Each row is a point. The points of each table are mixes of a few directions, plus a little noise. Count the directions of each table, and those that both share. Where both have some left over, give the other angles between the two spaces (their principal angles), to ten degrees, smallest first.
In the rows, zero is written as 100.

First:
| 123 |  71 | 110 |
| 152 |  36 | 123 |
| 115 |  82 | 106 |
| 127 |  65 | 112 |
|  40 | 175 |  74 |
|  42 | 172 |  75 |
Second:
| 138 |  39 |  28 |
|  70 | 152 | 157 |
|  82 | 128 | 132 |
| 110 |  84 |  81 |
Directions: first 1, second 1, shared 0; angles 60

First, 8 rows:
|  42 |  31 | 127 |  90 |  41 | 135 |
|  69 |  63 | 115 |  95 |  69 | 119 |
|  53 |  45 | 121 |  92 |  53 | 129 |
| 156 | 168 |  74 | 109 | 157 |  65 |
| 129 | 133 |  86 | 105 | 129 |  82 |
|  87 |  85 | 106 |  98 |  87 | 107 |
|  88 |  86 | 106 |  98 |  87 | 107 |
| 175 | 188 |  65 | 113 | 176 |  55 |
Second (6 x 6):
| 144 | 153 |  81 |  68 |  81 |  84 |
| 115 |  91 | 106 |  90 |  70 |  76 |
|  73 | 110 |  60 | 107 |  76 |  37 |
|  90 | 123 | 195 | 103 | 133 | 189 |
|  80 |  72 |  25 | 117 | 111 |  60 |
|  98 |  51 | 131 | 115 | 130 | 153 |
Directions: first 1, second 4, shared 0; angles 40

First (10 x 9):
| 100 | 107 |  72 |  93 |  96 |  94 | 108 | 111 |  97 |
| 119 | 109 | 142 |  75 | 115 | 129 | 150 | 119 | 139 |
|  92 | 105 |  41 | 102 |  87 |  78 |  90 | 107 |  78 |
|  99 |  95 | 118 | 106 | 102 | 103 |  92 |  91 | 101 |
|  84 |  85 |  99 | 128 |  93 |  84 |  50 |  72 |  72 |
| 115 | 109 | 124 |  78 | 110 | 121 | 141 | 118 | 130 |
|  80 |  85 |  83 | 132 |  89 |  76 |  41 |  70 |  62 |
|  99 | 101 |  93 | 100 |  99 |  97 |  99 | 101 |  98 |
| 110 |  89 | 195 | 102 | 119 | 132 | 108 |  83 | 132 |
| 101 | 115 |  33 |  84 |  90 |  86 | 120 | 126 |  92 |
Second:
| 112 | 123 |  69 | 117 | 110 | 103 | 134 |  85 | 110 |
|  99 |  97 |  90 | 133 | 110 | 107 | 105 |  58 | 101 |
| 108 | 131 | 133 | 103 | 112 |  97 | 114 | 107 |  71 |
| 116 | 114 | 103 | 114 | 112 | 111 | 123 |  80 | 132 |
|  59 |  46 | 114 |  35 |  68 |  95 |  60 | 172 |  54 |
| 111 | 126 |  97 | 106 |  97 |  79 |  82 | 105 |  96 |
|  95 |  64 |  96 |  93 |  89 | 108 |  80 |  92 | 137 |
Directions: first 2, second 5, shared 2

First (9 x 11):
| 107 | 123 |  91 |  63 |  81 |  52 |   5 | 102 | 107 |  68 | 129 |
| 110 | 116 | 108 |  86 | 110 | 109 |  94 |  99 | 108 | 118 | 121 |
| 103 |  77 | 105 |  87 | 113 | 112 | 125 |  95 | 110 | 111 | 123 |
| 102 | 153 | 110 | 150 | 105 | 137 | 137 | 107 |  81 | 134 |  47 |
|  93 | 167 |  89 | 145 |  70 |  81 |  52 | 113 |  71 |  81 |  29 |
|  83 |  23 |  84 |  85 |  91 |  73 | 110 |  95 | 104 |  60 | 112 |
|  90 |  37 |  93 |  87 | 101 |  91 | 125 |  94 | 107 |  82 | 116 |
|  94 |  65 |  99 |  98 | 104 | 104 | 127 |  97 | 103 |  97 | 106 |
| 118 | 141 | 121 | 100 | 124 | 140 | 124 |  99 | 108 | 150 | 116 |
Second:
|  92 |  50 |  63 |  62 | 105 |  77 |  55 |  21 | 116 | 102 | 136 |
| 102 |  79 | 124 |  92 | 123 |  77 |  99 | 157 |  84 |  97 |  82 |
| 108 |  79 | 106 |  66 | 156 |  86 |  66 |  78 |  92 | 151 | 105 |
|  94 | 153 | 116 | 171 |  78 | 124 | 105 | 102 |  90 |  65 |  84 |
|  91 |  99 |  95 | 134 | 107 | 107 | 119 |  94 |  79 | 113 |  48 |
| 103 | 138 |  75 |  91 |  44 | 108 |  99 |  99 | 119 |  83 | 107 |
| 110 |  62 | 121 |  64 | 124 | 101 | 133 | 138 | 110 | 114 | 129 |
| 100 | 136 |  98 | 118 |  60 | 123 | 123 | 112 | 113 |  74 | 110 |
Directions: first 3, second 6, shared 3

First (11 x 14):
| 118 |  98 |  88 | 119 | 112 | 103 |  74 | 107 | 102 |  96 | 104 | 100 |  88 | 104 |
| 131 |  45 | 124 | 126 | 134 | 106 | 128 |  95 |  96 |  75 |  84 | 104 | 120 | 144 |
|  81 | 132 |  95 |  97 | 106 | 113 |  71 |  78 | 115 | 109 |  81 | 154 |  81 |  64 |
|  83 | 114 |  95 |  73 |  57 |  84 | 124 | 124 |  81 | 116 | 132 |  38 | 111 |  96 |
|  71 | 123 |  88 |  69 |  78 |  94 | 143 | 129 |  71 |  86 |  86 |  80 | 135 |  95 |
|  94 | 101 |  97 | 134 | 125 | 132 | 109 | 106 |  62 |  77 |  45 | 140 | 112 |  88 |
| 108 | 106 |  99 | 143 | 106 | 120 |  50 |  87 |  93 | 122 | 103 | 117 |  58 |  69 |
| 107 |  84 | 121 | 130 | 107 | 117 |  85 |  75 |  97 | 119 | 101 | 113 |  77 |  85 |
|  83 | 165 |  56 |  77 | 100 |  96 |  34 | 101 | 133 | 104 | 100 | 143 |  69 |  63 |
| 113 |  78 | 104 |  50 |  99 |  61 | 138 | 109 | 134 |  80 | 126 |  62 | 133 | 156 |
| 110 |  58 | 135 |  77 |  82 |  74 | 141 |  87 | 114 | 114 | 140 |  48 | 113 | 135 |
Second:
|  97 | 141 | 124 |  85 | 107 | 100 |  76 |  51 | 158 | 103 | 105 | 172 |  65 | 109 |
| 123 | 112 | 137 | 129 | 138 | 120 |  94 |  94 | 124 |  78 | 112 |  93 |  92 | 136 |
|  77 |  42 |  98 |  47 |  68 |  93 | 119 |  88 |  84 | 156 |  75 | 103 | 136 |  64 |
|  93 | 104 |  83 |  90 | 107 |  73 | 108 | 102 | 122 |  73 | 117 |  87 |  98 | 103 |
| 108 |  60 | 112 |  91 | 115 |  89 | 121 | 106 | 107 |  94 | 110 |  59 | 124 | 115 |
|  92 |  86 |  46 | 110 |  36 | 103 | 103 | 145 |   5 | 136 |  76 |  86 | 109 |  61 |
|  90 | 154 | 121 | 125 | 136 | 136 |  75 |  90 | 117 |  82 |  87 | 131 |  82 |  87 |
| 103 | 118 | 115 |  99 | 126 |  95 |  96 |  83 | 141 |  77 | 112 | 110 |  89 | 116 |
| 127 |  71 |  74 |  95 |  51 |  64 | 110 | 109 |  80 | 113 | 123 |  89 |  89 | 133 |
| 104 |  63 |  98 |  87 |  89 |  88 | 116 | 107 |  89 | 112 | 102 |  76 | 119 | 105 |
|  84 | 150 |  92 | 142 | 128 | 137 |  84 | 125 |  73 |  74 |  80 |  96 |  95 |  68 |
Directions: first 5, second 5, shared 2; angles 40, 50, 70

First, 10 rows:
| 120 | 119 |  92 | 103 | 105 | 111 | 121 | 111 | 118 |  93 | 102 |  79 |  74 | 104 | 105 | 100 |  95 |  82 | 105 | 104 |
|  81 |  85 |  89 |  91 | 110 | 100 |  82 | 100 |  83 | 116 | 112 | 128 |  90 | 120 |  74 | 102 | 100 | 122 |  84 | 114 |
|  94 |  93 | 109 | 101 |  93 |  93 |  93 |  93 |  95 |  99 |  95 | 104 | 120 |  90 | 106 |  99 | 103 | 104 | 102 |  93 |
| 112 | 110 | 111 | 107 |  90 |  98 | 112 |  98 | 112 |  87 |  89 |  80 | 113 |  82 | 121 |  98 | 101 |  85 | 113 |  87 |
|  71 |  72 | 117 |  97 |  88 |  81 |  70 |  81 |  74 | 107 |  93 | 127 | 148 |  85 | 100 |  99 | 109 | 123 |  98 |  89 |
| 115 | 121 |  53 |  89 | 138 | 130 | 118 | 132 | 112 | 117 | 132 | 102 |   5 | 158 |  57 | 104 |  86 |  98 |  78 | 143 |
|  87 |  86 | 114 | 101 |  89 |  88 |  86 |  88 |  89 |  99 |  91 | 109 | 134 |  85 | 108 |  99 | 106 | 109 | 103 |  88 |
| 100 |  97 | 118 | 106 |  85 |  90 |  99 |  90 | 100 |  90 |  86 |  93 | 134 |  76 | 121 |  99 | 104 |  95 | 111 |  82 |
| 102 | 104 |  83 |  95 | 114 | 110 | 103 | 110 | 102 | 108 | 113 | 104 |  68 | 121 |  82 | 102 |  95 | 102 |  90 | 116 |
| 116 | 113 | 113 | 109 |  88 |  98 | 116 |  98 | 115 |  84 |  87 |  75 | 115 |  79 | 126 |  98 | 101 |  81 | 116 |  84 |
Second, 9 rows:
|  78 |  81 | 107 | 110 | 112 |  84 | 104 | 105 |  75 |  76 | 100 | 120 | 121 | 120 | 110 | 100 |  90 | 110 |  82 | 109 |
|  91 |  92 |  89 | 100 |  62 | 100 |  61 | 101 | 120 | 138 | 118 |  95 |  84 |  76 |  56 |  95 | 112 |  91 | 104 |  95 |
| 121 | 139 |  97 |  93 |  93 | 122 | 105 |  91 | 114 | 147 |  95 |  92 | 115 |  63 | 118 |  95 | 121 | 107 | 124 |  88 |
|  87 |  78 | 107 | 132 |  85 |  69 | 104 | 108 | 110 |  55 | 102 |  58 | 102 | 102 |  90 | 105 |  86 |  68 |  97 |  93 |
| 122 | 115 |  98 |  70 | 115 | 119 |  99 |  80 | 105 | 120 |  88 |  97 |  86 |  95 |  99 | 109 | 108 | 114 | 117 |  93 |
| 109 |  94 | 106 |  96 | 101 | 106 | 118 | 124 |  96 |  57 |  99 | 131 |  82 | 126 | 123 |  87 |  82 |  85 |  80 | 114 |
| 109 | 129 |  83 | 100 | 128 | 113 | 115 |  94 | 102 | 135 | 104 |  80 |  95 | 101 |  98 | 109 | 108 | 115 | 110 | 105 |
|  87 |  83 | 113 |  93 |  91 | 100 |  93 | 111 |  77 |  84 |  99 | 159 | 119 | 109 | 122 |  84 |  96 | 110 |  78 | 109 |
|  96 |  90 | 100 | 104 | 112 |  87 | 100 |  87 | 101 |  89 |  96 |  69 |  98 | 106 |  85 | 115 |  96 | 100 | 107 |  94 |
Directions: first 2, second 6, shared 2

First, 9 rows:
| 126 | 104 |  86 |  98 | 102 | 104 | 100 | 106 | 104 |  93 | 107 |  88 | 110 |  96 | 107 |  97 |  99 | 115 |  61 | 103 | 111 |  68 |  97 | 108 |
|  69 |  66 | 113 | 130 |  52 | 143 | 109 |  95 |  93 |  78 | 112 |  95 |  73 | 101 |  69 | 110 |  83 |  82 | 135 | 107 |  99 | 127 | 116 |  75 |
| 116 | 103 | 101 | 106 |  81 | 137 | 105 |  99 | 106 |  77 | 101 |  85 |  96 |  91 |  94 | 106 |  84 | 118 |  72 | 107 | 115 |  82 | 102 | 112 |
| 117 |  91 |  77 | 101 | 109 |  80 |  97 | 112 |  94 | 105 | 122 |  92 | 112 | 104 | 108 |  93 | 108 | 100 |  70 |  99 | 106 |  71 | 100 |  92 |
| 116 |  97 |  79 |  98 | 112 |  76 |  97 | 111 |  96 | 108 | 116 |  95 | 113 | 104 | 111 |  92 | 109 | 101 |  73 |  97 | 103 |  74 |  97 |  94 |
|  96 |  93 |  87 |  96 | 127 |  60 |  90 | 110 |  79 | 114 | 114 | 104 | 103 | 113 | 107 |  96 | 119 |  85 | 107 |  96 |  98 | 104 | 103 |  92 |
|  32 | 103 | 142 |  96 |  68 |  83 | 121 |  68 | 152 | 159 |  58 | 148 | 113 |  94 |  98 |  94 | 100 |  71 | 195 |  81 |  41 | 161 |  82 |  56 |
| 108 | 137 | 114 |  72 | 161 |  85 |  77 | 101 |  67 |  86 |  71 | 105 |  81 | 106 | 111 | 111 | 112 | 107 | 117 | 105 | 112 | 128 | 102 | 153 |
| 119 | 106 | 101 | 102 |  87 | 131 | 103 |  99 | 108 |  80 |  97 |  87 |  98 |  90 |  97 | 104 |  87 | 119 |  71 | 107 | 113 |  81 | 100 | 115 |
Second, 9 rows:
|  91 | 100 |  83 | 100 |  61 | 136 | 114 |  87 | 131 |  97 |  91 | 113 | 107 |  93 |  95 |  89 |  75 | 115 | 103 | 110 | 113 |  93 |  95 |  88 |
| 117 | 134 |  80 | 103 | 138 |  65 |  99 | 123 | 146 | 113 |  91 | 101 | 111 |  49 | 123 |  90 |  90 | 135 |  52 |  84 |  87 |  73 |  76 | 113 |
|  86 | 119 | 130 |  93 | 118 |  73 | 101 |  94 | 107 | 121 |  84 | 110 | 110 | 105 | 101 |  99 | 117 |  87 | 135 |  93 |  77 | 121 |  89 | 106 |
| 107 | 119 |  62 |  79 |  68 | 133 | 114 |  85 | 135 | 101 |  90 | 123 | 133 | 110 | 104 |  75 |  79 | 125 |  91 | 122 | 132 |  71 |  82 | 102 |
|  99 | 111 | 127 |  93 |  87 | 129 | 104 |  84 |  69 |  73 | 101 |  91 | 108 | 144 |  74 | 103 | 112 |  83 | 136 | 130 | 128 | 110 | 102 | 130 |
|  78 |  96 | 140 | 127 | 103 |  46 | 113 | 108 | 104 | 129 | 122 |  89 | 128 | 117 |  83 |  94 | 134 |  52 | 140 |  91 |  58 | 110 |  85 |  80 |
| 117 |  86 | 108 | 117 | 140 |  89 |  76 | 124 |  70 |  79 | 107 |  74 |  51 |  67 | 108 | 128 |  99 | 110 |  63 |  79 |  92 | 109 | 123 | 113 |
| 100 |  61 |  85 | 112 |  92 | 104 |  91 | 106 |  80 |  97 | 117 |  93 |  73 |  92 | 105 | 112 |  94 |  97 |  81 |  87 |  98 | 102 | 124 |  73 |
| 106 |  76 |  87 |  81 |  95 | 122 |  86 |  88 |  59 |  90 |  99 | 104 |  78 | 123 | 106 | 111 | 100 |  98 |  99 | 103 | 118 | 110 | 127 |  96 |
Directions: first 4, second 6, shared 3; angles 30

First:
|  72 | 100 |  83 | 125 |  87 |  95 | 137 |  86 | 114 | 107 | 113 |  99 |  95 | 120 |  87 |  78 | 125 | 116 |  93 | 124 | 115 | 128 | 124 | 112 |  94 | 126 |  97 |  78 | 101 |  92 | 111 |  99 |
|  86 |  53 | 107 |  69 | 130 |  86 |  46 | 131 |  62 |  69 | 107 | 123 | 101 |  71 | 105 | 119 |  75 |  85 | 143 | 114 |  90 |  64 |  27 | 103 | 134 |  75 | 105 | 147 |  88 | 143 |  72 |  86 |
|  75 | 100 | 125 |  93 | 107 | 104 | 118 |  90 |  90 |  55 |  81 | 108 |  70 | 109 |  81 |  97 |  83 |  95 |  90 |  67 |  71 |  89 |  94 |  89 |  97 | 107 |  99 | 115 | 117 | 102 |  93 |  97 |
| 121 | 107 |  91 |  66 | 108 |  95 | 108 | 106 | 107 | 141 | 100 |  89 | 121 |  89 | 106 | 129 |  91 |  98 |  87 | 128 |  94 | 113 |  94 |  97 |  80 |  90 | 108 | 112 | 108 |  91 | 102 | 138 |
| 115 | 128 |  73 | 156 |  66 | 121 |  64 |  67 | 111 | 123 |  61 |  95 | 102 |  98 |  83 |  79 | 102 | 117 |  84 |  73 | 104 |  99 | 118 | 132 |  93 |  86 | 106 |  96 | 115 |  95 | 117 |  87 |
| 122 |  82 |  85 | 109 |  77 |  66 | 140 | 128 | 107 |  80 | 123 |  88 | 103 | 115 |  67 |  95 | 153 | 111 | 133 | 102 | 100 | 143 | 120 |  95 | 107 | 107 |  99 |  86 | 114 |  69 | 129 |  92 |
| 119 |  96 | 120 |  52 | 117 |  86 | 129 | 125 |  97 |  88 | 111 |  94 | 103 |  99 | 100 | 129 |  96 |  87 | 104 |  99 |  80 | 107 |  94 |  72 |  93 |  98 | 100 | 109 | 106 |  85 |  98 | 122 |
| 121 | 121 |  89 |  98 | 102 | 113 |  89 |  98 | 121 | 167 | 124 |  89 | 133 |  93 | 149 | 104 | 103 |  99 |  85 | 139 | 140 | 104 | 123 | 100 |  90 | 104 |  97 |  66 |  68 |  98 |  99 | 113 |
|  80 | 118 | 123 | 119 | 101 | 118 | 126 |  82 | 119 | 101 | 124 |  99 |  89 | 123 | 137 |  73 | 108 |  95 |  80 |  95 | 131 |  96 | 144 |  84 |  97 | 135 |  85 |  48 |  70 |  95 |  94 |  84 |
|  71 |  56 |  99 |  76 | 129 |  87 |  61 | 122 |  69 |  85 | 117 | 122 | 104 |  78 | 111 | 110 |  83 |  91 | 134 | 136 | 106 |  75 |  41 | 107 | 129 |  89 | 102 | 133 |  81 | 142 |  73 |  92 |
| 118 | 139 | 109 | 136 |  77 | 128 |  78 |  65 | 104 |  82 |  40 |  94 |  80 | 102 |  75 |  90 |  80 | 104 |  70 |  24 |  69 |  81 | 120 | 108 |  86 |  85 | 102 | 107 | 132 |  88 | 110 |  87 |
Second:
|  99 |  95 | 106 |  99 |  98 | 104 |  97 |  95 | 106 | 106 | 101 |  98 |  96 |  98 | 102 | 102 |  99 | 102 | 109 | 101 | 107 | 100 | 101 | 100 | 103 |  99 | 104 |  99 | 105 | 105 |  88 |  99 |
| 102 |  94 | 107 |  97 |  88 |  99 | 116 |  96 | 112 |  97 |  94 |  93 |  87 | 103 |  86 | 106 | 104 | 104 | 107 |  91 |  97 | 112 | 111 |  98 | 100 | 104 | 107 | 102 | 123 |  92 |  92 | 104 |
|  96 |  98 |  99 | 102 | 111 | 108 |  71 | 100 |  96 | 116 | 110 | 106 | 110 |  89 | 127 |  99 |  90 |  96 | 103 | 116 | 119 |  82 |  89 | 104 | 108 |  97 |  98 |  96 |  76 | 118 |  89 |  94 |
| 113 |  93 | 121 |  87 |  59 |  83 | 182 |  89 | 136 |  68 |  71 |  74 |  52 | 125 |  22 | 115 | 123 | 120 | 118 |  54 |  64 | 159 | 142 |  88 |  87 | 111 | 122 | 113 | 195 |  60 |  93 | 121 |
| 104 | 101 | 104 |  97 |  91 |  95 | 122 |  98 | 107 |  89 |  92 |  95 |  89 | 107 |  78 | 103 | 107 | 105 | 101 |  86 |  88 | 115 | 109 |  97 |  95 | 103 | 104 | 103 | 124 |  86 | 102 | 105 |
| 103 | 119 |  84 | 106 | 105 |  81 | 135 | 112 |  82 |  66 |  91 | 102 | 110 | 116 |  69 |  91 | 114 |  98 |  71 |  86 |  59 | 112 | 100 |  94 |  78 | 102 |  88 | 104 |  99 |  65 | 153 | 109 |
| 100 |  82 | 119 |  94 |  92 | 117 |  75 |  88 | 125 | 131 | 105 |  92 |  86 |  87 | 123 | 111 |  88 | 105 | 131 | 110 | 135 |  96 | 106 | 103 | 120 |  98 | 114 |  97 | 111 | 127 |  48 |  94 |
|  89 |  95 |  95 | 106 | 131 | 126 |  15 | 100 |  83 | 144 | 127 | 118 | 133 |  71 | 181 |  93 |  73 |  84 | 104 | 145 | 151 |  48 |  69 | 113 | 124 |  90 |  90 |  88 |  26 | 154 |  75 |  80 |
|  95 | 124 |  70 | 113 | 129 |  92 |  88 | 118 |  58 |  82 | 108 | 120 | 140 | 102 | 112 |  81 | 103 |  86 |  57 | 113 |  79 |  75 |  73 | 101 |  85 |  97 |  75 |  97 |  41 |  89 | 162 |  96 |
Directions: first 6, second 2, shared 1; angles 90
